Each row of a before or after table is a point. The points were changed in one or more steps. Then noise was added and the rows were shuffled. The steps act on how far a point lies along the listed directions, d1 being the first. Name the steps. A step turns or swaps two directions, mirrors them in a line or flattens them onto one, adds a multiple of one to another, or multiplies one. Angles are multiples of 10 degrees, from the lower direction toward the higher: turns from -170 to 170, lines from 10 to 170 but not 90. Use the fewest steps. Two steps may share a direction if one is a turn and the other turns, adds or multiplies; they go together, in the order done. Otherwise the lowest direction goes first.

Directions:
(1): -0.97, 1.79
(2): 1.79, 0.97
Before:
0.50, 0.09
0.16, -0.20
-0.64, 0.38
-0.78, 0.29
-0.03, 0.27
-1.05, 0.15
-0.28, 0.36
-0.12, 0.36
-0.27, 0.75
-0.41, -0.17
-0.28, -0.06
-1.15, 0.34
0.00, -0.37
0.41, 0.60
After, 14 rows:
-0.06, -0.27
0.47, -0.54
0.49, 0.47
0.35, -0.72
0.03, 0.57
0.50, -1.12
-0.11, -0.44
0.31, -1.04
0.86, -0.10
-0.32, -0.04
0.36, -0.22
-0.25, 0.11
0.32, 0.02
0.40, 0.00
Steps: mirror d1 and d2 in the line at 70 degrees

Directions:
(1): -0.89, -1.06, -1.27, -1.85, 0.66, -0.12, 0.88, -2.90
(2): 0.98, -0.01, 1.08, 0.42, 0.78, 3.44, 1.19, -0.64
(3): -2.92, 0.76, 1.30, 1.24, -0.23, -0.40, 2.01, -0.16
Before, 9 rows:
-0.72, 0.18, 0.05, 0.05, -0.34, -0.22, 0.35, -0.22
0.31, 0.16, -0.41, 0.08, -0.40, -1.11, -0.71, 0.27
-0.77, -0.04, -0.15, -0.53, -0.14, -0.36, 0.70, -0.81
-0.31, -0.32, -0.38, -0.41, 0.22, -0.28, 0.23, -0.50
-0.54, -0.15, -0.26, -0.28, 0.05, -0.02, 0.60, -0.97
0.48, -0.13, 0.62, 0.52, 0.20, 0.93, -0.10, -0.04
0.89, 0.09, -0.01, -0.47, 0.13, 0.42, -0.51, -0.13
-0.18, 0.35, 0.15, 0.59, -0.13, -0.10, -0.25, 0.54
-1.00, 0.19, 0.12, 0.02, -0.25, -0.32, 0.29, -0.24
After (9 x 8):
-0.43, -0.22, -0.49, -0.42, 0.03, -0.40, 0.33, -0.88
0.01, 0.30, 0.02, 0.47, -0.13, -0.15, -0.49, 0.55
-0.13, -0.38, -0.47, -0.47, 0.22, -0.20, 0.14, -0.50
-0.49, 0.05, -0.39, -0.33, -0.37, -0.74, -0.30, -0.09
-0.23, 0.02, 0.73, 0.68, 0.04, 0.49, 0.19, -0.03
0.39, 0.28, 0.51, -0.10, 0.20, 0.96, 0.17, -0.31
0.88, 0.06, -0.25, 0.07, -0.16, -0.15, -0.62, 0.15
-0.42, -0.18, -0.48, -0.80, -0.17, -0.71, 0.25, -0.70
-0.40, 0.04, -0.36, -0.22, -0.42, -0.60, -0.14, -0.14
Steps: turn d2 and d3 by 60 degrees; multiply d3 by 0.7

Directions:
(1): -1.49, -1.41, -1.47, -0.29, 0.39, -2.55, -0.50, 1.84, -0.03, 1.30, 0.43, -2.50
(2): 1.56, -1.17, -3.41, 1.14, 0.54, -0.76, -0.82, -1.39, 1.59, -0.26, 0.02, 1.45
(3): -0.75, -2.16, 0.58, 1.67, -1.67, 0.72, -1.27, -2.41, -1.23, 0.17, -1.41, -1.52
(4): 0.58, -0.36, -1.34, -0.44, 2.27, 3.26, 0.61, 0.29, 0.11, -0.32, -0.42, -2.42
(5): -0.41, 0.59, -0.45, 2.50, -1.05, 0.79, -1.53, 2.53, -0.03, -2.63, 0.70, -0.18
Before:
0.27, -0.07, 0.12, -0.59, 0.45, 0.15, 0.46, -0.66, -0.09, 0.40, -0.05, 0.34
-0.43, 0.40, 0.47, -0.16, 0.02, 0.27, 0.07, 0.47, -0.13, -0.11, 0.14, -0.45
0.34, -0.26, -0.50, -0.31, 0.19, -0.50, 0.21, -0.45, 0.47, 0.42, -0.21, 0.44
0.39, 0.08, -0.65, 0.43, 0.53, 0.09, -0.41, 0.46, 0.28, -0.38, 0.13, 0.30
-0.61, -0.04, 0.24, 0.30, -0.08, 0.37, -0.28, -0.08, -0.43, 0.00, -0.10, -1.00
-0.33, 0.62, 0.16, -0.27, -0.51, -0.75, 0.00, 0.74, 0.10, -0.38, 0.57, 0.13
-0.55, -0.15, 1.27, -0.38, -0.53, 0.26, 0.40, -0.92, -0.95, 0.41, -0.29, -0.24
-0.29, 0.42, 0.16, -0.91, 0.40, -0.41, 0.47, 0.60, -0.04, 0.39, 0.52, -0.35
After (8 x 12):
0.29, -0.13, -0.60, 0.61, 0.35, 0.14, -0.55, 0.19, 0.15, -0.37, -0.03, 0.15
0.24, -0.15, 0.15, -0.53, 0.39, 0.20, 0.42, -0.76, -0.13, 0.42, -0.11, 0.29
-0.39, 0.32, 1.16, -0.75, -0.14, 0.10, 0.68, -0.38, -0.68, 0.36, 0.02, 0.09
-0.45, 0.28, 0.26, 0.01, -0.78, -0.62, -0.20, 0.34, -0.12, -0.34, 0.32, -0.10
-0.49, 0.34, 0.12, 0.02, 0.21, 0.25, -0.05, 0.31, -0.20, -0.03, 0.12, -0.72
0.29, -0.34, -0.47, -0.20, 0.10, -0.47, 0.15, -0.59, 0.39, 0.43, -0.27, 0.39
-0.44, -0.03, 0.29, -0.58, 0.02, -0.27, 0.19, 0.10, -0.30, 0.43, 0.22, -0.66
-0.46, 0.32, 0.47, -0.13, -0.05, 0.32, 0.02, 0.36, -0.15, -0.11, 0.06, -0.52
Steps: multiply d3 by 0
